Each row of a before or after table is a point. The points were changed in one or more steps. Then noise was added and the rows were shuffled. The steps act on columns, c1 being the first. What was done? A step turns or swaps two columns, mirrors them in a line or flattens them onto one, adds a multiple of one to another, or multiplies or shifts one. Angles are multiples of 10 degrees, from the lower column toward the higher: turns from -170 to 170, lines from 10 to 170 but not 90. Use the fewest steps. Two steps may share a column if one is a turn and the other turns, adds or multiplies; they go together, in the order done. Otherwise the lowest column goes first.

Before:
[[ 0.13 -0.13]
 [ 0.07 -0.45]
 [ 0.11  0.64]
 [-0.97 -0.54]
 [-0.01 -0.35]
 [ 0.15 -0.47]
 [ 0.22 -0.31]
 [-0.04  0.83]
 [ 0.20 -0.27]
 [ 0.27 -0.33]]
After:
[[ 0.37  0.42]
 [ 0.40  0.47]
 [-0.66 -0.78]
 [-0.18 -0.21]
 [-0.04 -0.04]
 [-0.07 -0.05]
 [-0.06 -0.05]
 [-0.20 -0.20]
 [ 0.00 -0.01]
 [-0.19 -0.24]]
Steps: flatten c1 and c2 onto the line at 50 degrees

Before:
[[ 0.42 -0.45 -0.48  0.36 -0.65  0.37]
 [-0.49  0.44  0.75  0.28 -0.30 -0.05]
 [ 0.19 -0.32 -0.30 -0.20 -0.52  0.49]
 [ 0.18  0.44 -0.35  0.24  0.00  0.64]
 [ 0.19 -0.15 -0.19 -0.10 -0.78  0.68]
 [-0.41  0.69  0.13 -0.11 -0.22  0.51]
 [-0.54  0.03  0.07  0.14  0.18 -0.46]
 [-0.78 -0.15  0.44  0.31  0.57 -0.15]
 [-0.13 -0.20 -0.31  0.23 -0.41  0.79]
 [-0.38 -0.22 -0.58  0.37 -0.44  0.25]
 [-0.57 -0.03 -0.20  0.51  0.73 -0.18]
 [-0.26  0.27 -0.12 -0.26 -0.40  0.39]]
After, 12 rows:
[[-0.12 -0.22 -0.14  0.23  0.04  0.76]
 [-0.48  0.42  0.75  0.29 -0.29 -0.04]
 [ 0.39 -0.46 -0.20  0.38  0.10  0.36]
 [ 0.17 -0.16  0.07 -0.13  0.01  0.68]
 [ 0.17 -0.31 -0.11 -0.20  0.02  0.45]
 [-0.60  0.01 -0.43  0.52  0.16 -0.16]
 [ 0.18  0.45 -0.31  0.24  0.09  0.66]
 [-0.27  0.29  0.04 -0.27 -0.01  0.40]
 [-0.79 -0.14  0.22  0.30 -0.10 -0.15]
 [-0.35 -0.22 -0.33  0.38  0.13  0.26]
 [-0.54  0.05  0.00  0.15  0.00 -0.48]
 [-0.40  0.69  0.19 -0.12 -0.08  0.51]]
Steps: flatten c3 and c5 onto the line at 160 degrees

Before (14 x 11):
[[-0.15  0.06 -0.33  0.63  0.06  0.09 -0.09 -0.09 -0.02 -0.51  0.01]
 [ 0.14 -0.24 -0.23 -0.21 -0.18  0.04 -0.09  0.46 -0.16 -0.51  0.07]
 [ 0.10 -0.14  0.13  0.16 -0.05  0.10 -0.16 -0.71  0.33  0.21  0.15]
 [-0.02  0.01  0.45  0.06 -0.03  0.74  0.38 -0.40  0.57 -0.17  0.46]
 [-0.23  0.12 -0.22  0.44 -0.08  0.32 -0.10 -0.54 -0.37  0.04 -0.44]
 [ 0.18  0.23  0.04  0.43  0.10  0.55 -0.19 -0.08  0.29  0.08 -0.34]
 [ 0.08  0.41  0.01  0.51 -0.03 -0.08  0.41  0.07 -0.53 -0.13  0.33]
 [ 0.08 -0.28 -0.04  0.27  0.32  0.29  0.41 -0.27  0.21  0.19  0.22]
 [-0.07 -0.03 -0.01  0.46  0.05  0.51 -0.07 -0.39  0.12  0.53  0.34]
 [-0.04  0.13 -0.06 -0.15  0.23  0.17  0.15  0.67  0.32 -0.16 -0.15]
 [-0.41  0.32 -0.29 -0.09 -0.26  0.42  0.40 -0.37  0.29 -0.35  0.10]
 [-0.02  0.06  0.27 -0.25 -0.32  0.34 -0.25  0.01  0.01 -0.13 -0.11]
 [-0.16  0.34  0.34  0.14  0.38  0.10 -0.18 -0.10 -0.39 -0.30  0.13]
 [ 0.17  0.41 -0.05  0.14  0.47  0.32  0.20 -0.48 -0.27  0.12  0.40]]
After (14 x 11):
[[-0.14  0.24  0.35  0.16  0.98  0.11 -0.20 -0.30 -0.38  0.30  0.15]
 [-0.41  0.22 -0.29 -0.09  0.37  0.41  0.40 -1.10  0.29  0.34  0.10]
 [ 0.08 -0.19 -0.04  0.29  0.91  0.28  0.40 -0.82  0.22 -0.19  0.21]
 [ 0.20  0.14  0.03  0.42  0.69  0.54 -0.19 -0.24  0.27 -0.07 -0.34]
 [-0.01  0.01  0.48  0.07  0.59  0.74  0.34 -1.20  0.57  0.17  0.45]
 [ 0.09 -0.09  0.12  0.14  0.54  0.09 -0.16 -2.12  0.32 -0.21  0.15]
 [-0.14  0.04 -0.32  0.64  0.67  0.09 -0.09 -0.27 -0.02  0.51  0.01]
 [-0.25  0.08 -0.21  0.44  0.53  0.33 -0.11 -1.62 -0.38 -0.04 -0.42]
 [-0.03  0.09 -0.06 -0.16  0.84  0.16  0.14  2.00  0.32  0.16 -0.15]
 [ 0.13 -0.18 -0.20 -0.22  0.42  0.03 -0.10  1.38 -0.17  0.53  0.07]
 [ 0.17  0.26 -0.04  0.14  1.06  0.31  0.21 -1.44 -0.26 -0.12  0.40]
 [-0.02  0.03  0.27 -0.24  0.27  0.32 -0.26  0.02  0.00  0.13 -0.13]
 [-0.08 -0.04  0.00  0.44  0.66  0.52 -0.08 -1.19  0.11 -0.53  0.34]
 [ 0.08  0.27  0.00  0.51  0.56 -0.08  0.42  0.19 -0.52  0.13  0.31]]
Steps: multiply c2 by 0.7; shift c5 by 0.60; multiply c8 by 3; multiply c10 by -1
